Rows are points. Two turns around zero, p and q, are shown by what they do to some points. Write where each new point lands after one turn and then the other. Backwards means that the second turn is done in reverse. Each puzzle has new turns, and all numbers are rounded.
In the rows, zero is written as 128.

Turn p:
[134 116  87] => [144 155  99]
[153  96 117] => [162 119 105]
[111 123 148] => [110 109 129]
[114 177 160] => [ 96 129 179]
Turn q:
[139 117 155] => [148 104 125]
[113 191 119] => [ 73 125 163]
[157 105 120] => [163 141 133]
[131 111 153] => [146 107 115]
[100 116  93] => [111 164 104]
Where do these land?
p, then q: [179  80 126] => [186 157 156]
p, then q backwards: [121 153 107] => [127 133  95]
p, then q: [103 164 152] => [106  94  98]
p, then q: [120 101 139] => [140 150 111]
p, then q backwards: [117 142 116] => [121 134 109]

Turn p:
[147 118 133] => [144 142 126]
[160 169  91] => [102 151  74]
[104 165 111] => [ 85 113 117]
[122 118 170] => [135 139 169]
[121  93 154] => [158 123 160]
[115 105 108] => [144 100 120]
Turn q:
[148 168  86] => [ 82 147 164]
[144 141 110] => [114 142 147]
[138  97 164] => [176 121 121]
[120 128 157] => [144 103 124]
[ 89 106 123] => [124 126  83]
Where do these land?
q, then p: [124 103 142] => [136 140 103]
p, then q: [170 147 113] => [ 83 136 143]
q, then p: [ 84 163 147] => [165  82 136]
p, then q: [133 100 110] => [139 157 142]

Turn p:
[153 120 162 143] => [ 93 144 143 109]
[ 75 128 111 142] => [153 122 142 178]
[143 163 101 136] => [166 147 124 108]
[120 140 169 108] => [ 96 149 103 142]
[105 139 114 118] => [147 126 115 148]
[172  78 111 121] => [113  79 141  83]
Turn q:
[138 103  91 102] => [137 155 118  85]
[131 117 130 139] => [117 135 137 129]
[168 126 147 136] => [133 120 172 124]
[142 161 183 133] => [150  95 159 170]
[ 90  98 128 117] => [125 167 102 143]
[ 99 164  89 141] => [107  96  81 117]
Where do these land?
p, then q: [112 107 177 120] => [ 97 131  92 158]
q, then p backwards: [149 105 116 129] => [152 133 136 149]
q, then p: [130 119 164 177] => [108 152 162 168]
q, then p: [123 157  64  97] => [153  70  89 106]
p, then q: [142 121 129 142] => [144 133 129 140]
q, then p: [151 136 144 121] => [101 131 131 115]
q, then p: [ 90 151 103 110] => [168  96 132 113]

Turn p:
[108 120 149 140 113 163] => [125 125  95 137 148 158]
[146 139 129 187 110 149] => [113 136 139 130 113 192]
[164 188 148 148  94 164] => [107  74 136 158  98 182]
[128  74 121 100 129 111] => [156 163 103 122 120  92]
[112 121 121 113 126  76] => [127 154 149 145 136  86]
[121  91 102 153 143 134] => [128 167 120  92 130 138]
[131 147 136 122 152 134] => [135 102 140 117 138 127]
[120 176 111  72 130 108] => [102  84 143 139 125  71]
[122  97 135 117 155 112] => [159 146 128 113 143 107]
Turn q:
[116 167 147 142 105 158] => [165 124 115  83 128 122]
[ 97 157 141 112 151 141] => [157 128 152 113 162 139]
[124 165 129 164 158 131] => [136 173 143  94 133 135]
[106 100 125  91 110 149] => [138  89 107 154 153 129]
[110  86 106  92 102  91] => [118  90 122 184 114 159]
[187 106  79 142 148  97] => [ 46 151 128 139 104 133]
[153 118 141 159 108 141] => [127 139 102 119 103  97]
[119 152 159  90 131 132] => [151  97 161 117 144 119]
[140 101 125 161 140 112] => [113 163 121 150 109 119]
Where do these land?
q, then p backwards: [135 167  90 109  96 152] => [126 142 112 133 155 189]
p, then q: [158 146 147 125 164 116] => [120 115 136 146 115  81]
q, then p: [122 109 163 132 111 145] => [135 151 155 130  98 123]
q, then p: [146 108 127 153  91  97] => [ 89 152 114 158 109 140]
p, then q backwards: [152 112  91 134 100 141] => [151 129 110 165 106 107]
p, then q backwards: [ 99 134 109  90 153 123] => [160 129 146 115 134 170]
p, then q: [ 85 120 168 153 181 123] => [101 152 176 123 173  93]

Turn p:
[115 115 179 133 141  95] => [120 122 136 138 175 170]
[ 89  84 138 165 147 142] => [ 95  68 145 127 127 149]
[109 136  94  97 114 117] => [142 152 148 145  91 130]
[171 138  80 136 130 105] => [ 95 176 116 115 109 100]
[137 191 150  90 123 156] => [200 145 130 117 147 101]
[121 110 162 135 108 124] => [132 110 108 135 141 160]
[132 122  87 160 126 123] => [ 93 133 127 105  96 121]
[150 128 134 107 134 163] => [146 117 113 143 136  92]
Turn q:
[127 123 103 141 146 120] => [131 145 135 103 113 131]
[134 129 120 172  71  99] => [156 177 115 171 121 157]
[144 126 187 144 130 108] => [143 138 133 143 189 119]
[149 118 118 107 150 168] => [105  97 104  95 128 132]
[130  98 139 131  96  86] => [171 152 111 153 131 107]
[ 81 138 123 113 145 159] => [ 82 112 149 129 105 106]
[132 164 107  89 158 156] => [108  74 149 102 110 144]
Where do these land?
p, then q backwards: [137 104 145 118 116 179] => [139 112 142  77 102 131]
p, then q: [119  86 145 109  77 160] => [124 170  74 114 104 154]
q, then p backwards: [137 167 156 118 166  91] => [ 89 158 157 122 172 135]
q, then p: [133 120  73 129 150  88] => [170 161  85 148 132 121]
p, then q backwards: [127 171 113 119 104 167] => [135  96 100 103 136  87]
q, then p: [ 84 125 156 135 164 114] => [133 145 152 127 171 167]
q, then p: [150 128 113 152 129 106] => [151 137 117 122 135  97]
q, then p: [139 124 124 144 118 120] => [135 133 126 115 126 110]

Turn p:
[157 132  84 185  89  96 135 127] => [124  60 138 162 124 129 146 177]
[112  91 146 133 129 176 118 139] => [169 141 109 130 161 142 105 107]
[140 134 154 114 173 144  99 143] => [130 181 115 102 150 126 137 139]
[147 154  84 150 139  98 159  92] => [ 86  85 168 132 130 124 167 136]
[149 120 144 142 109 113 138 103] => [102 110 128 148 139 114 106 137]
[107 119 113  61 155 114  99 116] => [112 162  93 114 102 117 165  81]
[130 100 162  86 145 154 142 168] => [131 166  98  97 130 168  93 111]
[111 119 177 150 146 167 127 148] => [162 168 141 127 161 141  93 131]
[163 173  88 116 108 127 147 101] => [101  75 144  90 115 102 145 135]
[ 87 126 113 136 102 100 134 139] => [144 117 140 163  86 136 132 120]
[104 140 142 135 113 120 109 133] => [148 142 134 144 109 110 121 134]
Turn q:
[122 150  85 149 120 100 123 153] => [168 115 154  93 144 148 130 129]
[103 147 164 110  94  92 117 158] => [120 109  88  84 163 111 147 140]
[152 132 131 169 136 131 152 128] => [113 107 147 135 127 158  99 119]
[126 119 128 178 128 104 136 146] => [114 106 156 102 135 153 110 149]
[150 155 154 108 103 121 101 106] => [110 146  96 109 134 124 142  85]
[157 118 149  93 102 158 118 130] => [115 122  88 142  96 122 155 106]
[ 95 109  78 104 134 142 176  96] => [179 164 120 174 124 140 108 166]
[103  90 104 105 151 170 108  89] => [140 180 140 161  85  94 129 145]
[148 170 155 170 140 155 143 142] => [110  83 138 130 133 125  83  90]
[124  90 133  94 171 108 105 131] => [109 149 152 150 138 104 177 152]
Where do these land?
p, then q backwards: [144 182 147 134 147  63  98 126] => [ 97  54 147 117 154 134  93 114]
q, then p: [157 136  87 107 161 156  96 206] => [ 65 103 115 166 157 154  63 129]
q, then p: [120 143 118 117 132 126 198 112] => [156 129 124 122 175 132 165 163]
p, then q backwards: [130 121 143 130  96 119 117 106] => [114 137 148 122 140 160 140 129]
q, then p: [104 137 116 133 102 141 107 110] => [115 118 111 109 101 103 136 137]
q, then p: [121 110 124 175 167 105 112 134] => [136 185 127 131 120 127  89 125]
p, then q backwards: [151 103 117 113 147 143 142 114] => [148 149 154 128 116 100 131 130]
p, then q: [121 161 150 144 109 146 157 114] => [ 83 134 120 111 133 107 155 125]
p, then q: [ 98  96 134 108 153 156 117 113] => [133 165 142 150 140 137 105  92]
q, then p: [133  92 144 118  65 127 135 143] => [159  83 111 107 102 159 134 105]

Turn p:
[139 133 134 105 140 141 104 113 111] => [127 139 120  97 147 131 124 107 118]
[115 127 108 108 113 124 103 146 109] => [119 150 128 149 157 122 138 111 112]
[122  56 118 178 174 137 166 167 116] => [163  61  82 159 106 112 185 127 148]
[144 169 153  86 109  86 104 121 108] => [116 191 159 108 119 156 125 105 102]
[ 99  70  90 152 179 117 170 117 116] => [191  74 125 139 127  86 173 142 126]
[120 148 140 188 125 128 106 100 170] => [115 145 122 111 110 102 107 172 183]
[144 116 147  79  98 141 126 129 117] => [105 121 147 120 154 170 129 103 111]
[125 151 132  91 140 144 138 147 107] => [132 132 111 128 134 148 116 116  81]
[130 145 131 144 120 124 121 126 192] => [132 139 135 140 121 137  87 155 172]
[108 150 148 104  99 126 132 121 103] => [101 146 145 119 135 144 135 142  90]
[161 144 108 174 109 140 139 120 158] => [106 109 135 137  97 101  89 129 163]
Turn q:
[ 76 132 137 117 153 123 111 121  86] => [172  98 133  90 153 116 125 123 150]
[182 138 138 151 102  85 121 112 156] => [133 182 137 168  91 143 102 123 110]
[107  98 136 145 161 166 139 100 131] => [123  89  93 129 164 140 122 101 113]
[116 130  79 147 125  89 110 142 120] => [153 154 146  98 105 125 165 109 112]
[157 156 125 121 114 160 119 156 118] => [118 119 141 163 118 107 154 160 138]
[190 109 122 120 106 111 145 121  94] => [122 152 178 156 142 163 126 153 103]
[146 156 162 111 172 114 148 141 146] => [132 142  96 142 125 160 121 149 179]
[112 151 104 123 105 123 129 110 181] => [ 95 144 125 123  93 108 122  86 142]
[ 97 100 107 104 115 124  85 150 105] => [141 138 146  86 156  82 145 138 115]
[ 97 108 167 142 127 185 174 126 142] => [ 89  62  88 124 134 137  99 137 116]
Where do these land?
p, then q: [114 119 214 126 121 100 142 147 105] => [ 67  62 145 124 113 125 141 155 137]
q, then p: [ 92 159 133 157 147 152 141 127 138] => [129  94 166 142 152 115 134 118 153]
q, then p: [127 148  94  81 149 101 146 108 112] => [142 115 124  97 130 170  89 162 137]
q, then p backwards: [142 102 183 136 136 144 126 133 131] => [ 95 150 119 123 138 168 134 148 151]
p, then q: [146 139 103 122 140 103 134 152 108] => [146 123 159 150 113 140 111 112 114]
p, then q: [118 137 158 136 135 155  75 133 126] => [113 128 125 110 124 118 169 100 168]
p, then q: [162 113 109 151 144 140 154 150 142] => [116 151 132 132 131 121 116 104  77]
p, then q: [116 142  96 161  57  71 109  80 175] => [158 150  62 121  67 109  68 162 160]
q, then p: [100 123  99 104 131 125 138 150 109] => [152 115 139 130 135 170 126 133 106]
q, then p backwards: [132  79 128 140 139 159 102 148 175] => [ 98 149 119 137 136 165  99 155  79]
q, then p: [133 162 103  80 103 135 133 110 112] => [135 138 131 113 117 171 136 176 154]
q, then p: [152 113 116 142 134 152 137  99 103] => [128 101 102  98 117 115 153 134 132]

Turn p:
[104 131 136 128 111 168 162 156 153] => [157 112 141 119 141 104  79 140 149]
[146 103 135  94 121 133 111 138 176] => [160 129 150 100 138 134 118  92  94]
[103 129 124 122 119  98 145 154 212] => [154 159 140  60 103 100  89 128 111]
[142 186 130 113 160 167 147 154  87] => [141  91 139 164 114  99 154 116 193]
[154 108 161 133 126 111 108  68  93] => [ 90 154 113 179 147 150 146 106  95]
[161 103 117  98 109 105 133 105  91] => [119 122 148 169 108 164 143 129  91]
[114 134 127 157 112 101 100 140 123] => [102 133 120 105 138 114 149 156 114]
[127 167 111 181 140 166 110  91 110] => [ 73 100  81 132 142 127 127 114 170]
[129 110 124 158 142 126 138 140 133] => [121 145 135 112 140 145 122 141 149]
[100 108 116  97 141 104 128 135 102] => [163 137 115 141 110 144 151 157 114]
Turn q:
[158  94 125 112 134 150 108 119 119] => [110 159 138 112 106 147 155 137 138]
[129 157 143  96 149 153 113 119  97] => [133 139 126 149 158 131 181 132 138]
[176 110 117 140 159 136 163 171 118] => [138 139 179 158  88 132 115 134 167]
[101  91 141  93  90  86 143 138 146] => [152 143 105 120 122 173  88 110  83]
[106 163 118 149 114  82 110  97 124] => [120  95 122 107 178 114 108 150 103]
[119 161 136 136 129 153 140 131 196] => [158 109 104 128  97  70 136 114 113]
[ 94 121 129 135 174 127 105  88 149] => [127  89 136  82 137 126 164 101 119]
[127 143 162 137 112 134 181 135  71] => [137 163 134 168 175 124 100 104 165]
[117 149 113 128  98 159  98 161 107] => [ 93 124  88 169 125 129 138 147 134]
[142  95 110 106 133 137 165 123 118] => [153 151 133 115 111 157 120 127 162]
[140 124 114 176 117  91  82 127 162] => [ 86  97 144 101 111 105 103 152  87]
Where do these land?
q, then p: [144 130  97 154 146 104 131 118 123] => [162 145 142 117 154 120 137 124 110]
q, then p: [ 56 145 112 104 134 137 121 116 146] => [136 115 131 134 109 206 111 126 133]
q, then p: [172 138 108 120 163 139 128 165 151] => [107 139 180 126 152 104 104 151 112]
p, then q: [163 138 209 152 129 114 150 130 142] => [141  93 154 127 188  86 136 109  89]
p, then q: [174 138 106 143 107 121 114 100 146] => [121 133  89 107 159 150 141  95 132]
p, then q backwards: [114 137 104 142 113 156 155 144 140] => [128 128  88 157 126 112 149 125 131]
p, then q: [134 142 140 110 116 117  72 150  71] => [154 129 163 136 130 146  78  94 172]
q, then p: [158 127 126 138 146 149 141 101 125] => [140 149 145 121 107  99 119 111 117]
q, then p: [128 116 138 102 114 103 142 118 108] => [129 108 123 135 136 122 146 100 155]
q, then p: [ 36  69 140 114 112 140 127 138 129] => [120  75  63 149 124 184  91 105 121]
